Rows are points. The last column is the point's height on a tilted bowl or saddle (a function of degree 2), plus a little noise. Count its main directions that bend up, bend down and stay straight.

Points:
[[-0.79 -0.46  2.17]
 [-0.26  3.67  3.32]
 [ 1.91  2.64  1.41]
 [ 0.16 -1.38  2.02]
 [ 0.27  1.46  2.84]
 [ 0.80 -1.95  1.86]
 [ 2.33  3.86  0.34]
 [-1.37  2.57  3.42]
 [ 2.89  1.90  0.32]
 [ 2.80 -2.68  1.20]
 [ 1.88 -2.37  1.61]]
Directions: 0 up, 1 down, 1 straight

Points:
[[-0.72 -4.05 -3.39  4.11]
 [-1.61  1.84  1.87  0.13]
 [ 3.33 -0.08  1.09  2.79]
 [ 0.47  4.28 -0.73 -2.68]
 [ 3.23  3.59 -0.63 -3.96]
 [-2.52 -4.57 -0.83  2.40]
 [ 4.05  2.01  0.35 -0.40]
 [ 0.92  0.43 -2.61  0.31]
 [-0.05 -1.66  0.86  2.03]
 [ 0.08  1.49 -1.60  0.06]
 [-0.52  3.05  1.23 -0.73]
 [ 0.83  0.16 -0.54  1.06]
 [-0.64 -1.38 -2.73  2.53]
 [ 3.36  2.33  2.21  0.01]
 [-0.15 -2.33  0.74  2.39]
 [-2.05 -0.20  1.93  0.48]]
Directions: 1 up, 1 down, 1 straight

Points (16 x 4):
[[ 3.34 -4.33  1.06 -1.63]
 [-1.37 -3.84 -2.47  3.62]
 [ 0.13 -1.46 -1.09 -0.02]
 [ 0.30 -3.94  3.76 -1.36]
 [-0.94 -4.30 -2.98  3.83]
 [ 2.23  3.08 -1.61 -2.78]
 [-0.40 -1.93  1.12 -1.16]
 [-1.85  1.30  0.97 -2.39]
 [-1.71  0.35 -0.23 -1.84]
 [ 3.42  1.56  0.20  0.40]
 [ 0.77 -0.38 -1.48 -0.62]
 [-1.84  1.57  0.67 -3.15]
 [-1.05 -0.31  3.02  0.01]
 [-0.44  1.45  1.87 -1.79]
 [ 1.12 -1.25 -1.99  1.29]
 [-0.31 -4.22 -2.13  2.42]]
Directions: 2 up, 1 down, 0 straight

Points (23 x 5):
[[-0.48 -0.46  2.51  1.14 -1.36]
 [-0.27  3.36 -0.31 -2.85 -0.32]
 [-4.21  0.35  1.44  2.28  1.90]
 [ 1.23 -1.15 -1.59  0.45 -1.86]
 [-0.79 -0.17  3.39  5.60 -4.18]
 [-0.96 -0.96  1.30  1.71 -0.78]
 [-0.16 -1.17  1.45  1.67 -1.73]
 [ 0.28 -2.18 -2.20 -1.36 -1.66]
 [ 0.11  4.38  1.10  0.83 -2.71]
 [ 1.18  1.43  1.93  2.57 -4.07]
 [ 0.61 -3.89 -3.26  0.92 -0.53]
 [-2.20  0.56  0.36 -0.37  0.02]
 [-2.66  1.36  1.67  2.96 -0.80]
 [ 2.21 -2.03  6.00 -3.55 -3.05]
 [ 0.88  0.23  1.07  1.33 -2.63]
 [-2.38  4.32  0.85 -1.55  0.02]
 [ 1.55  0.31 -0.63 -2.52 -1.32]
 [-0.42  0.49  0.84  2.48 -2.14]
 [ 0.53 -2.99  4.35 -1.00 -2.45]
 [-3.80 -0.12 -1.24 -0.93  0.53]
 [ 1.49  0.14  1.11 -1.05 -1.80]
 [-4.81 -2.09 -0.51  0.39  3.33]
 [-2.24  1.59 -1.69  2.02 -1.47]]
Directions: 2 up, 2 down, 0 straight
